Each wall is flat, endless, passes through zero and stands at right angles to its row. A trip goes straight from one point to another. List the walls that it crosses, first one first.
In the rows, zero is written as 128.

Walls:
(1): [ 80 118]
(2): [147 135]
(3): [ 60 118]
(4): [134 165]
Trips:
[ 91 109] to [120 100] -> none
[184 127] to [175 128] -> none
[152  87] to [167 155] -> 4

Walls:
(1): [112 154 133 117 105 139 146  78 173]
(2): [ 99 119 155 170 144  98 138 125 205]
(3): [ 96 139 138 105 147 100 161  93 163]
(4): [112 115 100 119 124 108 145 131 120]
(5): [135 166  85 124 149  99 184 151 103]
Trips:
[118  68 162 119 133  46 124 139 136] to [213  79  76 146 156 133 120 104 127] -> 3, 2, 5
[160 107 130 125 134 134 113 146 147] to [116  62 166 146 144  84 117  88 178] -> 3, 1
[153 149  96 156 125 106 103 108 102] to [183  53  92 109 108 114 113 100 119] -> 5
[156 188  96 179  44 133  53 125 164] to [168 130 146 103 114 103 197 175  98] -> 2, 5, 1, 4
[ 88 136 127 134 145 128 144 144 181] to [149 112 144 113 109 129 132  67 161] -> 5, 4

Walls:
(1): [118 130  96 127  93 134 131 144 117  78 101 107 149 147 108 149 139 123]
(2): [112 143 128 123 126 146 100 120  90 197  77 182 132 132 133  89 138 188]
(3): [125  90 108 128 172 168 113 118 139  94 134 104 126 140  98 109 186  96]
Trips:
[119 246 169 167  96 113 223 122 103 113 136 140 163 180 141 132 117 114] to [160  83 117 164 156 114 135 153 174 150 129 114 103 100 181 168 169 149] -> 1, 3
[131 115 114 115 182 111 142  88 144 137 129 130 138 101 157 103 123  99] to [149 160 178  71  85 138 110 128  61  99 139 194 122 149 132 160 135 179] -> 2, 3, 1
[ 96 151 190 178 146 135 128  86 139 177 188 163 109 142  73 134 160 112] to [198 129 139  86 143  75 129  68 170 140  72  99 108 110 119 161  88 154] -> 3, 2
[ 77 130 121 133 177  99 119  92  98 172 147 130 162 141 152 135  65 161] to [149 124  82  84 175  91 132 132 113 142 148 121 177  80 165 156 153 117] -> 2, 3
[169 128 145 189 153 114 103 119 153 141 115 143 126 122 106 129 156 123] to [125 106 129  93 151 146  92 101 164 135 130  85  94  92 155  95 101 149] -> none
[133 127  97 114 163  95 135 143 151 135  67 103 135 205 145 121  86 138] to [172 104 159 139 128 198  86  96 105 179 110 220 160  77  79 136 147 121] -> 1, 3
[134 201 145 157 124 122 148 137 136 156 145 114 140 148  98 115 147 171] to [185  85 137 173 149 131 138 140 154 116  80  66 111 119 156  92 152 129] -> 3, 2

Walls:
(1): [154 193 159 111 141  84 163 130 117 163 141 157 133 106 127 155 130 142
  95 104 106 124 126 157 108 153 141 214 141 125  92 151 141 115 131 141
  95 133 131 118 149 109 158 112  68  81  97 143]
(2): [137 133 165 139 139 119  95 115  55 119 148 120 153 108  68 127 115 170
  86  68 143  75 119 171 135  96 113 138 166 136 133 130 142 180  78 182
  89 139 108 158 100  91 128 212 157 140  82 106]
(3): [ 84 119 101 122  86 136 103 127 129 195 121 115 100 108 133 140  62 176
 121  98 101 100  99  89 142 133 143 115 135 131  84 141 134  97 117 163
 130 127 109 128 115 102 133 205  97  91 106 151]
(4): [148 122 149 144 116 136 156 159 117 127  97 148 141 153  75 147 104 123
 126 134 105 117  75 108 147 135 139 134 173 127 160 132  95 156 185 158
 171  70 146  49 135 131  96 132  55 140 145 136]
(5): [149 137 147 131 125 130 111 121  98 137 131 160  89 148 163 130 112  91
 134  90 120 165 139 125 154  88 119 160  53 129  97 127 133  93 118 202
 116 166 139  99 113 105 112  88 150 146  70 183]
(6): [154 175 151 141 167 137 154 156 183 178 168 177 131 156 171 158 152  92
 134 130  72 120 100 164 126 162  71 127 132  89  87 115 141  63  90 137
 142  83 108 158 123  63 127 175 115 105 144 121]
(7): [152 164 183 112  83 142 143 110 195 156 137 115  92 132 114 175  80 187
  53  85 129 189  91 138  92 134 140 134 147  62 126 166 132  33 111 130
  99 135 152 140 144 115 164 110  86 147 161 114]
(8): [199 195 146 132 103  99 139 151 155  57  92 114 175 117 139 106 138 163
  83 124 111 158 173 141  81 141 166 143 127  74 114 101  96 134 155 120
 135 155 142 114 151 131  92 141  66 157 166 160]
Trips:
[ 72 143 116 115  85 111  90 167 107 174  99 149 109 127  97  79 126 156
 121 149 119 122 151  64 129 147 129  92 146 128  57  88 123 128 180 155
 143 142  49  79  95 128 126 147 115 138  88 138] to [143 172 162  83 100 148  94 128  78 104 150  64 105 105 141 131 150 145
 102 139 150  76 131 130 117 128  92 122  68 127  72 156 117 140  90  98
 107 190 106 108 128 131  85 127 186 135 154 111] -> 8, 4, 3
[103 117 170  91 154 181  92 145 149 159 145 169 138  91 140 102 100 134
 135 146 107  78 132 124 162 130  76  78 127 167 217 134 108 145 157  85
  91  95 210  83  92 185 172  72  72 162 123 194] to [187 109 120  82 117 131 105 127 177 144 155  98 152 160  87 131 140 164
 115 143 136  96 135  93  88 146 105 197  78 130 124  90 143 111 163 108
 139 181 128 163 168 138 166  89 139 132 165 130] -> 7, 8, 1, 4
[130 149  92 104 110 113  76 160 106 137 110 132 159 117  90 183 186 163
 118 155 118 143 132 189 143 145  97 153 103 136 115 186 112 225 134 149
 116 129 139 131 133 103 133 131 160 117 116 134] to [125 104 130 124 125 129 127  73 120 117 200 133 167 117 148 106 138  91
  89  96 135  79  92  78 136  88 100 131  96 125 190  98 148  90 113  87
  84 144 138 124 132 178 150 169  95 101 106 133] -> 8, 3, 1
[129 143  73  93 152  39 110 117 131 133 132 132 104 101 101 116 141 125
 129 103 138  85 155 103 110 113 141 146  77 134 141 131 104 193  83 104
 134 106 150 155  67 130 166 114 133  97 163 122] to [122 102  58 128 100 120 195 152 154 148 105 170 123 133  86 126 154 135
 172 168 117 113 107 150 188 117 142 117 109  76 106 138 102 109 193 163
 110 139 111 104 183 135 163  96 116 149  84 124] -> 2, 4, 5, 3
